Rows are points. The window is the flat piece filled in between its corners: a triangle in 3 columns, a solid with four corners in 4, and so on. A path goes straight from each point to the next, and from the last back to the first. After which points does the path pass through the window?

Window, 3 rows:
[[ 0.42  0.13 -0.07]
 [-0.23 -0.49 -0.24]
 [-0.46  0.67  0.40]]
Path:
(1): [-0.14  0.65  0.09]
(2): [-0.16  0.48  0.54]
(3): [-0.17 -0.40  0.50]
(4): [-0.36  0.36 -0.01]
(5): [ 0.47  0.05 -0.52]
(6): [0.26 0.21 0.39]
(7): [-0.01 -0.40  0.33]
(8): [-0.50 -0.17 -0.67]
Through the window after points: 3, 5, 7

Window (4 x 4):
[[-0.33 -0.28 -0.26 -0.48]
 [-0.78 -0.09 -0.62 -0.15]
 [ 0.06 -0.04  0.24 -0.08]
 [ 0.58 -0.03 -0.79  0.63]]
Path:
(1): [-0.44 -0.29 -0.24  0.10]
(2): [-0.01 -0.56 -0.35  0.62]
(3): [ 0.24  0.15 -0.17 -0.06]
(4): [-0.59  0.01  0.07 -0.73]
(5): [-0.42 -0.51  0.38 -0.40]
(6): [-0.34 -0.53 -0.11 -0.36]
(7): [-0.27 -0.08 -0.38 -0.44]
(8): [-0.09  0.23 -0.30 -0.27]
Through the window after points: 2, 6, 8

Window:
[[ 0.18  0.23 -0.50 -0.20  0.00  0.05]
 [-0.07 -0.37 -1.32 -0.50 -0.01 -0.10]
 [ 0.25  0.16  0.51  0.22  0.50 -0.56]
 [-0.11 -0.23  0.31  0.24 -0.17 -0.16]
 [-0.20 -0.06  0.59 -0.24  0.14 -0.17]
 [-0.76  0.13  0.41  0.07 -0.27 -0.42]]
Path:
(1): [-0.41 -0.24 -0.58  0.02  0.58  0.16]
(2): [ 0.36 -0.04 -0.38 -0.34 -0.16 -0.61]
(3): [-0.37 -0.08  0.04 -0.54 -0.28 -0.78]
(4): [-0.44 -0.23 -0.01  0.47  0.25  0.28]
(5): [-0.10 -0.03 -0.55  0.09  0.35  0.36]
(6): [ 0.06 -0.31 -0.27 -0.46 -0.08 -0.48]
(7): [-0.05 -0.34  0.13 -0.24 -0.42 -0.81]
(8): [-0.73  0.20  0.62  0.32  0.34  0.07]
(9): [-0.21 -0.05 -0.39  0.05  0.12  0.06]
(10): [ 0.05  0.09 -0.24 -0.24 -0.24 -0.43]
(11): [ 0.02 -0.18 -0.80 -0.55 -0.20 -0.38]
(12): [-0.24 -0.41 -1.20 -0.16  0.31  0.27]
Through the window after points: 1, 11

Window:
[[ 0.16  0.03  0.85  0.06  0.01 -0.09]
 [ 0.25  0.10 -0.93 -0.01  0.41  0.36]
 [-0.20  0.00 -0.12 -0.22  0.00 -0.19]
 [-0.12  0.09 -0.74  0.06  0.05  1.09]
 [-0.34  0.12  0.38  0.41  0.25 -0.55]
 [ 0.19  0.36  0.01  0.26 -0.50  0.47]]
Path:
(1): [ 0.14  0.78 -0.06 -0.22 -0.07  0.17]
(2): [-0.29  0.71 -0.78 -0.26  0.59  0.52]
(3): [ 0.13 -0.33 -0.20  0.13  0.04  0.28]
(4): [-0.15 -0.66  0.63  0.10 -0.49 -0.18]
(5): [ 0.02  0.42 -0.01  0.19  0.10  0.18]
(6): [ 0.00  0.39  0.31  0.10 -0.13  0.13]
(7): [ 0.12 -0.48 -0.28  0.63 -0.09  0.04]
(8): [-0.01 -0.63 -0.07 -0.23 -0.66 -0.47]
(9): [-0.11  0.71  0.43  0.38  0.59  0.05]
(10): [-0.30  0.58  0.27  0.07  0.82  0.01]
(11): [-0.09 -0.29 -0.21  0.38 -0.39 -0.20]
(12): [ 0.00 -0.34 -0.57  0.58 -0.22  0.51]
Through the window after points: 4, 6, 10
